Each row of a before or after table is a point. One or more steps were done to the points. Then noise was added and the rows were shuffled. The steps act on columns, c1 being the first. What was done? A step turns or swaps two columns, mirrors them in a line or flattens them onto one, adds a multiple of one to another, or multiplies or shifts one. Angles are multiples of 10 degrees, from the lower column toward the higher: turns from -170 to 170, lines from 10 to 170 but not 90. Use the fewest steps. Two steps may share a column if one is a turn and the other turns, adds or multiplies; they go together, in the order done. Otherwise the lowest column goes first.

Before, 14 rows:
[[ 1.0 -2.9 -2.5]
 [-2.3  2.3  0.1]
 [ 4.2  7.1  6.8]
 [ 5.2  4.8 -0.1]
 [-8.1  2.9  4.3]
 [ 5.6  4.9  3.8]
 [ 6.0  8.7 11.8]
 [-0.2  0.5  0.2]
 [-0.9  0.4 -7.1]
 [ 1.8 -2.7 -0.8]
 [ 0.3  1.9 -6.2]
 [-0.9  4.5  2.1]
 [-2.8  0.2  2.2]
 [-2.5 -0.2 -0.6]]
After:
[[ -3.1  -2.6   0.7]
 [  2.8   2.8 -10.1]
 [  4.4   2.0 -15.5]
 [ -2.8   4.9   3.6]
 [  3.2  -0.5  -0.1]
 [ -2.8   3.6  -5.5]
 [ -0.5   2.4  -7.8]
 [  1.7   0.2   2.5]
 [  2.5   2.2   1.0]
 [  2.9   2.8  -2.8]
 [ -3.5   3.9   5.2]
 [  9.6  -0.1   1.4]
 [  0.5   0.5  -0.4]
 [ -3.0  -1.6   2.0]]
Steps: turn c2 and c3 by 30 degrees; turn c1 and c3 by -140 degrees

Before:
[[  7.6  -1.3   6.6  -6.8  -0.1   5.2]
 [ -2.3   4.8   2.9  -6.4   6.2   5.7]
 [  0.4  -5.8  -0.3  -2.3   6.2  -0.7]
 [  4.0  -0.4   0.1  -1.8   5.7  -0.2]
 [ -0.5   1.7   3.5  -2.6   0.3   7.2]
 [-11.3   0.1  -3.8  -0.3  -2.3  -1.4]
 [ -5.3   1.2  -7.6  -1.5  -2.9  -1.3]
 [  4.8  -3.0   2.7   5.3   0.6  -7.5]
 [ -3.1  -3.3  -2.9  -0.3   4.9   3.9]
 [  6.7   1.8   3.2   0.1   5.7   3.1]]
After:
[[ -5.1   1.2  -0.1  -2.6  -2.8   5.1]
 [  7.5  -1.0  -0.8  -5.1  -0.2  11.2]
 [ -2.3   4.4  -0.9  -5.5   6.2  11.9]
 [ -0.4   1.5  -0.3  -1.6   0.5  13.1]
 [  3.7   0.2   0.0  -2.3   6.0   5.7]
 [  0.1  -5.9  -0.6  -2.7   6.6   5.4]
 [  5.3  -3.3   1.4   5.8   0.3  -1.2]
 [ -3.0  -3.7   0.0  -0.8   4.9  10.2]
 [  7.0   1.8   0.0   0.8   5.1   9.0]
 [-11.3   0.0  -0.2  -0.5  -2.6   5.1]]
Steps: flatten c3 and c4 onto the line at 80 degrees; shift c6 by 6.0

Before (12 x 8):
[[ -0.4   0.0  -0.3  -6.0  -4.1   1.2   5.4   2.1]
 [ -3.3  -0.8  -2.2  -6.0  -1.5  -5.8  -2.5   0.7]
 [  0.8  -0.2   2.0   1.5  -7.3  -7.9   1.7   6.6]
 [ -3.9  -1.3  -5.0  -7.2   5.4  -1.8   2.7   4.2]
 [ -3.1  -5.2  -2.1  -1.2   7.7   5.6   1.2  -4.1]
 [ -2.8   0.3  -6.7  -5.7   0.4   0.4   6.3  -4.9]
 [ -9.6  -0.1  -4.7  -7.5  -2.8   1.8   0.4   5.5]
 [  1.5   2.1  -0.5   0.7   6.0   7.4   4.4   1.9]
 [ -7.8   0.7   6.6  -2.1   0.7   0.3  -1.2   1.6]
 [ -1.7   2.5   4.7   3.1  -1.8  -4.5   2.8  -1.1]
 [  1.7   5.3   1.4  -0.5  -4.5   2.0   1.9  -0.9]
 [ -2.6   1.6  -0.9 -10.3   0.2   6.3   4.8   1.7]]
After (12 x 8):
[[  1.8  -0.8  -2.2  -6.1  -1.6   0.2  -2.1   0.7]
 [ -3.0  -1.3  -5.0  -7.1   5.4   5.4  -0.5   4.2]
 [ -3.9   2.2  -0.4   0.6   6.1   6.6   2.1   2.0]
 [ -4.8   1.5  -1.0 -10.3   0.1  16.8   0.6   1.7]
 [ -0.1   0.7   6.7  -2.1   0.6   2.5  -3.4   1.6]
 [ -2.9   2.5   4.6   3.2  -1.8  -7.7   0.3  -1.0]
 [ -1.6  -0.1  -4.6  -7.5  -2.8   9.3  -3.5   5.4]
 [ -5.1  -0.1  -0.3  -6.1  -4.1   7.3   1.8   2.1]
 [ -1.6   5.4   1.3  -0.4  -4.4   2.5   1.3  -1.0]
 [ -1.5  -0.3   2.1   1.5  -7.4  -9.3   1.0   6.5]
 [ -6.0   0.2  -6.7  -5.7   0.4   6.1   0.9  -4.9]
 [ -1.7  -5.3  -2.1  -1.3   7.5   6.8  -0.8  -4.1]]
Steps: multiply c1 by 0.4; turn c1 and c7 by 70 degrees; add -1 times c4 to c6

Before (10 x 9):
[[ -8.5   4.3   5.0   2.7   4.8   1.4  -2.6  -3.2   0.5]
 [  0.5  -0.5  -5.0  -2.2   1.4  -0.8  -0.4  -0.9  -3.6]
 [  2.1  -1.4   3.4  -3.6   1.0   1.1  -3.3  -5.3   4.8]
 [ -0.2   1.6   0.9   2.4  -2.9   6.9   2.6  -1.6  -2.2]
 [  2.7  -0.5  -7.1   0.9   6.4   4.1   1.8  -6.5   5.6]
 [  0.7  -8.3  -1.3  -0.6   2.6   2.1  -3.0  -7.0  -4.1]
 [  0.9   3.6  -0.4   0.6   4.4   7.2   3.8   1.4 -10.1]
 [ -3.5  -3.8   4.9   4.5   6.5  -3.4   1.3   0.4  -4.8]
 [ -1.4  -1.4   2.4  -1.1   4.6  -8.3   6.6  -9.5   1.5]
 [  2.9   7.6   4.7   8.9  -1.4   9.7  -5.8  -6.4   0.9]]
After, 10 rows:
[[  0.4  -8.5  -1.7   1.6   2.7  -4.0  -2.9   4.9  -2.6]
 [  2.4  -0.7  -7.1   4.8   4.2  -5.8   1.6   4.5   3.2]
 [  2.9   7.5   4.1   5.8  -7.1 -11.1  -5.9   2.4   0.3]
 [ -7.8   5.2   5.4   5.0   1.6  -3.0  -3.0   2.1   1.0]
 [  1.4   3.6  -1.0   2.9   2.8  -6.5   4.1  -4.1  -6.4]
 [  1.7  -1.8   3.6  -2.3   3.2  -2.3  -2.7   4.2   3.8]
 [ -2.9  -3.7   5.1   8.1   2.0   3.3   1.5   0.6  -3.7]
 [  0.5  -0.6  -5.3  -1.4   2.8   0.3  -0.3   0.9  -2.2]
 [ -0.4   1.1   1.3  -0.6  -4.1  -6.9   2.7  -0.8  -0.5]
 [ -1.2  -1.0   2.4   2.4   4.8   4.4   6.2  12.2   0.8]]
Steps: turn c4 and c5 by -40 degrees; turn c6 and c8 by -160 degrees; multiply c9 by 0.7

Before (13 x 12):
[[ 3.3  1.8 -2.1 -6.5  5.7  1.4  1.7  2.5  6.7  5.9 -3.0 -0.9]
 [-3.5  1.9 -1.6  0.6 -5.4  4.7 -2.0 -7.1  2.9  1.1  2.9  0.0]
 [ 4.8 -0.1 -6.9 -9.1 -5.9 -9.1 -5.0 -6.7  4.0  4.3  2.0 -3.8]
 [ 7.2 -3.2  5.7 -0.6 -4.7  0.4 -8.4 -4.5 -2.7  0.2  5.9 -1.7]
 [-3.0  1.5 -4.1 -5.2  5.0 -3.3 -1.1  6.4 -0.2 -6.7 -5.3 -3.8]
 [ 2.6  2.7 -6.5  4.9  1.7 -5.2 -2.7 -4.4 -0.8 -5.2  0.6 -1.9]
 [-1.0  1.8  5.0  4.6  3.5 -8.7 -1.3 -1.3 -0.6 -4.6 -4.9 -3.9]
 [ 1.8 -0.1  0.6 -0.4  1.7  2.3 -1.8  4.8  3.7  5.8 -8.7  6.1]
 [ 2.9 -0.7 -4.6 -0.9 -7.0  3.3  4.4  3.0 -0.8  5.2  2.0 -1.5]
 [ 7.4  7.4  2.8 -4.9 -0.5  3.9 -0.3 -0.1 -2.4 -1.1 -1.3 -1.4]
 [-4.6 10.8 -7.5  1.6  4.7 -3.0 -1.9  0.2 -0.9  0.7  0.4 -3.6]
 [-0.7 -0.9  3.9 -8.7  1.6  4.5  1.4 -1.5  0.6  4.7  0.0  8.2]
 [ 0.1  7.4  3.7  2.2  1.9 -0.6  2.1  5.5  3.3 -3.5  0.0  2.6]]
After, 13 rows:
[[  2.6  -7.1   6.1  -0.3  -9.4   0.4   4.7  -4.6  -7.6   0.4   5.7  -1.3]
 [  1.2   4.6  -4.5  -0.9 -12.4   3.3   0.1   2.7  -2.6   5.3   1.8  -1.7]
 [ -3.7  -3.4  -7.6   1.5  -0.4  -3.0 -10.2  -0.1   3.2   0.8   0.9  -3.3]
 [ -2.3  -1.3  -3.9  -5.4  -0.8  -3.5  -1.5   6.1   2.6  -6.7  -5.5  -3.8]
 [  7.3   1.3  -1.9  -6.2   0.2   0.8  -2.3   2.8   2.2   6.4  -3.0  -0.7]
 [ -1.0  -1.6   5.6   4.8  -1.4  -8.6  -1.3  -1.3   0.5  -4.8  -5.2  -4.2]
 [  6.2  -4.7  -7.3  -9.4 -11.0  -8.8   1.2  -6.5  -0.9   4.7   2.1  -3.5]
 [  2.6  -1.6   2.6  -5.3  -5.6   3.7  -7.2  -0.6  -7.3  -0.5  -1.2  -1.5]
 [ -0.2   1.3   4.0  -8.9  -3.8   4.6   0.7  -1.3   0.5   4.7   0.0   7.8]
 [  0.7  -2.9  -6.4   5.0  -3.1  -5.5  -2.3  -4.5  -2.5  -5.1   0.8  -1.9]
 [  2.9   1.0   4.0   2.1  -2.8  -0.4  -7.5   5.8   1.8  -3.4   0.2   2.8]
 [  4.2  -2.0   0.4  -0.8  -3.4   2.0   0.5   4.8   0.9   5.9  -9.1   6.3]
 [ -0.3  -2.2  -1.8   0.9 -10.5   4.8  -1.5  -7.2   4.5   1.3   3.0   0.1]]
Steps: turn c1 and c9 by -50 degrees; turn c2 and c7 by -100 degrees; shift c5 by -5.0
